Every row gives one point. A path goes straight from each point to the next, and from the last back to the first. The post is the endless flat space through its rows: a point in 2 columns, a line in 3, a plane in 4, and so on, so that a path can go around it. Count how often the path circles the post. Going back the other way cancels.

Post, 2 rows:
[[-1.47  0.28  0.99]
 [ 1.36  0.18 -2.40]]
Path, 13 rows:
[[-1.08  0.59  2.16]
 [-0.37 -1.01  1.90]
 [-1.25 -0.63 -0.87]
 [-0.98  0.65 -4.42]
 [-3.72  0.12  0.63]
 [-1.24 -1.94  1.22]
 [-0.04 -1.92  1.17]
 [-1.41 -1.03 -0.03]
 [-0.40  0.84 -1.99]
 [-3.11  0.17  1.18]
 [-1.43 -1.71 -1.81]
 [ 1.71 -1.89 -0.03]
 [ 0.79  1.69  1.51]]
Times around: 0

Post:
[[ 0.61  1.77 -3.51  0.06  1.30 -0.36]
 [-1.93  0.96  1.02 -0.78  0.92  0.96]
 [ 0.46  0.73 -2.45  0.22 -3.43  0.88]
 [ 1.54  0.70  2.68  0.48  3.48 -2.90]
 [-1.64  0.92  1.16  0.95  0.52  3.03]]
Path (14 x 6):
[[ 0.66  1.33 -1.84  0.49  0.55  3.17]
 [ 0.66  2.66 -0.30 -0.22  2.20  2.66]
 [ 0.93  2.31  1.19 -1.67  2.35 -2.44]
 [ 1.00  1.53  0.59  0.67  2.02  3.25]
 [ 1.68 -0.33  0.41  0.82  2.83  1.32]
 [-0.35 -1.41 -0.20 -0.15  1.51 -1.47]
 [-0.60  0.28  0.23  0.56  0.53  0.03]
 [ 0.59 -0.30 -0.94 -1.59 -0.80 -2.08]
 [ 0.26  1.30 -0.97 -1.02  2.16 -0.38]
 [ 2.17  3.18 -0.76 -0.16  1.45  1.89]
 [-0.68  0.74  3.44 -1.38 -0.98  0.38]
 [ 1.56  0.01 -1.70 -1.21 -1.45  0.73]
 [-0.66 -1.35 -2.62 -0.11 -1.89  1.34]
 [ 1.02 -1.82  2.27  0.87 -0.54  1.89]]
Times around: 0

Post:
[[ 2.06 -1.30 -0.34  0.13 -2.55 -0.57  0.92 -0.29 -0.83]
 [ 2.52  0.20  1.43 -1.66 -1.92  1.62  0.21 -2.97  0.17]
 [ 2.31 -0.37  2.28 -1.69 -0.40 -2.00  1.99  0.73 -1.76]
 [ 1.39 -0.80 -2.74 -0.89  3.19  2.37 -0.92 -0.19  1.08]
 [-0.11 -0.59 -2.62  3.27  3.31  1.06 -1.40 -1.82  2.17]
 [-0.11 -0.47  0.13 -0.53 -1.30 -2.44 -3.01  1.72  2.76]
 [-0.85 -1.34 -0.30  0.50 -0.87 -2.45  3.32  1.42  1.64]
 [ 0.25 -1.49  0.28  1.83 -0.80  1.72  1.11  0.65  0.65]]
Path, 15 rows:
[[ 1.27 -2.20 -0.75 -2.25  1.67  2.20  0.79  0.82  2.99]
 [ 0.05 -2.20  0.88 -1.75  0.75  0.63 -0.23 -0.86  1.40]
 [-1.75 -1.59 -1.60  0.83 -2.35  0.60 -0.49  0.38  0.06]
 [ 1.02  1.60 -0.05 -0.26 -0.89 -0.71 -0.16 -0.26 -0.52]
 [ 1.21  1.05  1.00 -0.07  3.69 -1.57 -2.26  1.36  1.01]
 [ 3.09  0.08  3.43 -2.32 -0.75  1.23 -1.03  1.06  2.53]
 [ 0.36 -2.76  0.58 -1.00 -1.19 -1.03  0.88  1.25  1.90]
 [ 0.37 -1.03 -0.81 -0.07  1.42 -0.70 -1.40 -2.27  0.98]
 [-0.60  0.00 -1.25  0.28 -2.32 -1.77  1.23 -3.02 -0.52]
 [-0.28 -2.25 -0.84 -1.58 -2.41 -2.44 -0.27 -2.08  1.14]
 [ 0.54 -2.66 -0.13 -1.66  0.83 -1.95  1.60  1.32  0.99]
 [ 0.48 -1.35 -1.58 -1.11 -2.55  1.41  0.90  0.33  3.60]
 [ 1.46 -0.04 -2.99  1.10  0.21  0.48  0.60  0.87  1.07]
 [ 1.85  0.20  1.06  0.45 -1.44  1.33 -1.00 -0.23 -0.52]
 [ 1.16 -0.53 -0.60  0.93 -0.94  3.24  1.60  1.45  3.78]]
Times around: 1

Post, 11 rows:
[[ 0.96  0.44 -1.33  0.98 -1.44 -1.08 -0.45 -0.13 -0.56  0.23 -1.33 -1.28]
 [-0.83 -1.87  2.68  2.05 -0.58 -0.64 -0.19  0.21 -1.64  0.36  3.80  4.67]
 [-0.98 -0.93 -0.99  0.32  1.00 -0.81 -0.27 -4.34 -0.10 -1.84  2.65 -1.67]
 [-1.88 -1.58  1.82  1.42  1.20  0.07  1.95 -0.80  0.83  0.66 -0.85 -0.43]
 [-1.05 -1.10  1.60  0.34  1.37  0.34 -3.28  0.40 -3.01  1.01 -0.36 -0.68]
 [ 1.51  4.20 -0.20 -1.19 -0.71  1.63 -0.55  0.77 -2.65 -0.40  0.20  0.96]
 [-1.01  0.03  0.57  1.62 -2.51  0.89 -3.83 -0.45  1.37  0.00  3.49  1.22]
 [-0.64  1.70 -1.30 -2.87 -0.36  1.40  1.54  0.07 -0.63 -2.68 -2.25 -2.27]
 [-1.12  2.24  1.32 -2.95  1.54 -0.40  1.33  2.81 -1.20  0.21 -0.28  0.99]
 [-1.77 -2.25 -0.25  0.74 -1.33 -0.20  1.61 -0.77 -0.42  2.28  1.52  2.89]
 [-2.83  0.99  0.25  1.34 -0.63  0.76 -0.86  1.63 -0.64  0.29  0.71  0.71]]
Path (15 x 12):
[[ 0.15 -0.96 -0.06  0.09  0.31 -1.18 -1.49 -0.39 -1.33 -0.11  0.97  1.07]
 [-0.80 -6.17  3.38 -1.97 -0.16  1.02 -1.00 -1.70 -1.38  0.27 -0.94  1.25]
 [-4.12 -0.13 -0.45  0.51 -0.68 -0.45  2.34 -1.22 -1.60  0.93  2.10  0.68]
 [-0.41 -2.61  3.09  2.54  1.12  1.35  0.89 -1.18 -0.38 -0.45  0.78  0.63]
 [-1.74 -1.26  2.59 -1.55  2.05 -2.14  0.16  3.51  1.28  2.21  1.44  2.75]
 [-0.40  2.25 -0.94 -1.22  0.01 -2.48  2.01 -0.42 -2.07 -1.60  0.60  2.87]
 [-1.18  0.77  1.01 -0.67 -0.88 -0.09 -3.40 -3.36  0.79  0.03  2.92 -0.95]
 [ 0.67 -0.47  1.71 -0.12  0.30 -0.23 -2.19  0.59 -3.44  0.07  0.91  3.05]
 [ 0.88  0.37 -0.39  1.20  0.54  1.34  0.01 -2.32 -0.55  0.55 -1.11  1.64]
 [-1.92 -0.51  2.57 -0.66 -0.36 -1.98 -3.10  0.32 -0.75 -1.42  1.29  0.60]
 [-1.22  0.22  0.93  2.57 -1.17 -0.15  1.77 -1.00 -1.85  2.62  0.59  0.97]
 [ 0.47  1.46  0.99 -1.32 -0.78 -0.43 -0.93 -1.13 -2.32  0.61  0.68  0.20]
 [-0.55  0.90  1.03  0.74  0.10 -0.21 -1.57  0.47 -0.55  0.49 -1.21 -0.56]
 [-0.21  0.01 -0.25 -0.99  0.72 -1.25  2.80  2.04 -1.69  1.45 -1.89  1.64]
 [-2.77 -1.86 -0.26  1.61  1.54  0.58  0.81 -0.85 -1.86  1.59  0.07 -0.23]]
Times around: 1

Post:
[[ 2.92 -0.01 -1.52 -2.24 -2.72 -1.37 -1.70 -2.39 -2.34  5.19 -1.02 -3.87
   0.87  1.43]
 [ 2.48 -1.16 -0.18 -2.53  0.90 -1.88 -0.83 -2.27 -0.44  0.82 -1.08 -1.26
   0.58 -1.45]
 [-1.43 -2.56 -0.66 -0.49  1.00 -0.08  1.86 -0.73 -1.04 -2.03  0.19  1.59
   1.34 -0.02]
 [-1.12 -0.99  1.42  1.63  1.01 -0.84  0.62  0.06  1.86  1.83 -0.13  1.13
   0.31 -0.54]
 [-1.88  0.87  0.32  3.04  1.72  0.11  1.37  0.75 -1.99  0.46 -0.58  3.40
  -1.61 -2.15]
 [-0.81  0.09 -0.52  2.41 -0.16 -2.18 -0.73 -1.67 -0.15 -0.61 -0.90  1.27
  -0.31 -0.11]
 [-0.60 -1.51  1.94  1.48  0.38  0.24 -1.62 -0.82 -0.20  1.37  0.86 -0.41
  -0.70 -1.34]
 [-2.36 -0.70 -1.16  0.91  1.06 -0.53 -0.46  1.82 -0.43  1.41 -0.81  0.10
  -0.36  0.27]
 [-0.57  1.77 -1.05  1.96  1.17  0.93 -0.03 -1.23  0.06  0.52  0.85  1.07
  -0.63 -1.16]
 [-0.46 -2.19 -0.15 -3.88 -2.26 -2.67  1.03  0.75  0.36 -0.65  1.42  1.62
  -1.14 -0.68]
 [ 1.27  1.21  0.46 -1.84 -0.59 -1.37 -1.38 -0.25 -2.34  1.43 -0.06 -1.32
   2.90 -0.71]
 [ 1.34  0.31  2.00 -2.66  0.46  0.02  0.97 -0.92 -1.56  0.37 -0.54 -1.29
  -0.04  1.76]
 [-1.01 -0.49  1.98  1.15  1.99  0.90 -0.69  0.08  0.06 -0.08 -0.48  4.02
  -0.24  0.53]]
Path (25 x 14):
[[-0.05 -2.89  1.67  0.95 -1.59  0.18  0.46 -0.73 -0.20  4.51 -0.11  0.56
  -0.90 -0.62]
 [-0.12 -1.20  5.10 -1.72 -0.78 -0.59 -0.79  2.18 -1.80  1.10  0.90 -4.29
   1.07  1.80]
 [ 0.42 -1.98  1.79 -1.05  1.03 -0.43  1.43 -0.86  0.48 -3.31 -0.44  0.84
   0.16  2.07]
 [ 2.18  1.87  0.41  0.67  1.26 -0.52  0.34 -4.21  1.72  0.32 -1.68 -2.44
   1.26 -2.68]
 [-3.29  2.23 -1.27  0.45  0.04 -3.06 -1.26 -0.14 -0.71 -0.14 -1.67 -0.51
   0.40 -0.69]
 [-0.15  1.23  0.37 -0.81 -1.84 -1.11  1.34 -5.24  2.62 -3.63  2.00 -1.19
  -0.03  0.52]
 [-0.37 -1.35 -2.72  1.84 -1.27 -1.15 -1.86  0.12 -1.20 -2.14  0.26  2.27
  -0.09 -2.19]
 [-0.38 -2.55 -3.04  2.47 -1.41  0.34  0.10 -1.66 -1.38  0.43 -1.85 -1.32
  -2.79  0.99]
 [-2.39  0.39 -1.32 -0.83  1.48  0.46  1.51  1.26  0.13  0.73 -0.99 -1.19
   0.38  1.58]
 [ 0.74  3.75 -2.64  0.27 -1.54 -0.19 -2.03 -3.71 -0.60  2.16 -0.22 -0.74
   0.14  2.84]
 [-2.14 -3.08  1.59  0.24 -0.76 -0.48  0.90 -0.69  0.35  1.24 -0.59  1.37
   0.21 -1.39]
 [-0.15  1.03 -0.79 -0.83 -1.79  1.40 -2.34  1.83 -3.94  2.66  0.53 -1.26
  -0.99  0.23]
 [-0.77  0.20 -2.37  1.41 -0.65 -1.73  0.28  0.49 -1.97  0.65  0.58  1.63
   1.12 -0.86]
 [-0.07 -0.97 -1.26 -4.36 -1.56 -2.54  0.25 -2.57 -2.17 -1.35  0.69 -0.89
  -1.50  3.05]
 [-1.77 -1.77  0.40  0.90  1.27  0.48 -0.17  2.84 -3.21 -0.74  0.89  0.96
   0.50  1.95]
 [ 1.22  0.93 -1.04  0.99 -0.31  1.28 -3.09 -0.89 -1.32  2.15 -0.21  1.97
  -2.25  0.67]
 [ 0.50 -1.21 -0.58  0.33 -2.65 -2.96 -1.68 -0.56 -1.49  2.03  0.92  1.54
   1.60 -1.58]
 [-2.64 -3.39  1.68 -1.42  3.09 -0.47 -1.57  0.83 -0.78 -1.32  0.56 -0.43
   2.65  0.98]
 [-0.26 -0.12  0.10 -1.38 -0.34 -1.29  0.46 -1.75 -0.95 -1.41  0.61  0.27
  -0.96 -1.35]
 [-0.27 -0.14  0.21  1.68  0.32 -0.98 -0.83 -2.19 -0.61  0.82 -1.20  1.78
  -0.63 -1.34]
 [ 1.35  2.34  0.06 -1.63 -0.83 -3.29  0.54 -3.88 -0.81 -0.40 -1.12  2.80
   3.14 -2.14]
 [ 0.98  1.03 -2.11 -0.53 -0.02 -1.01  1.21 -2.86  1.49  3.00  0.23 -0.14
  -1.55 -0.80]
 [ 2.30 -1.18 -0.37 -1.08  1.52 -1.03  0.18 -0.90 -1.41  2.72  0.23  0.63
  -0.98 -0.30]
 [-1.00 -2.19  2.62 -2.36 -0.82 -2.91  0.41  0.13 -1.62  0.22  2.21 -0.31
   0.74 -1.18]
 [-0.47  0.49  2.26  0.21  0.90 -0.93  0.13 -0.93  0.75  1.32 -0.55  1.69
   2.10 -1.27]]
Times around: 1
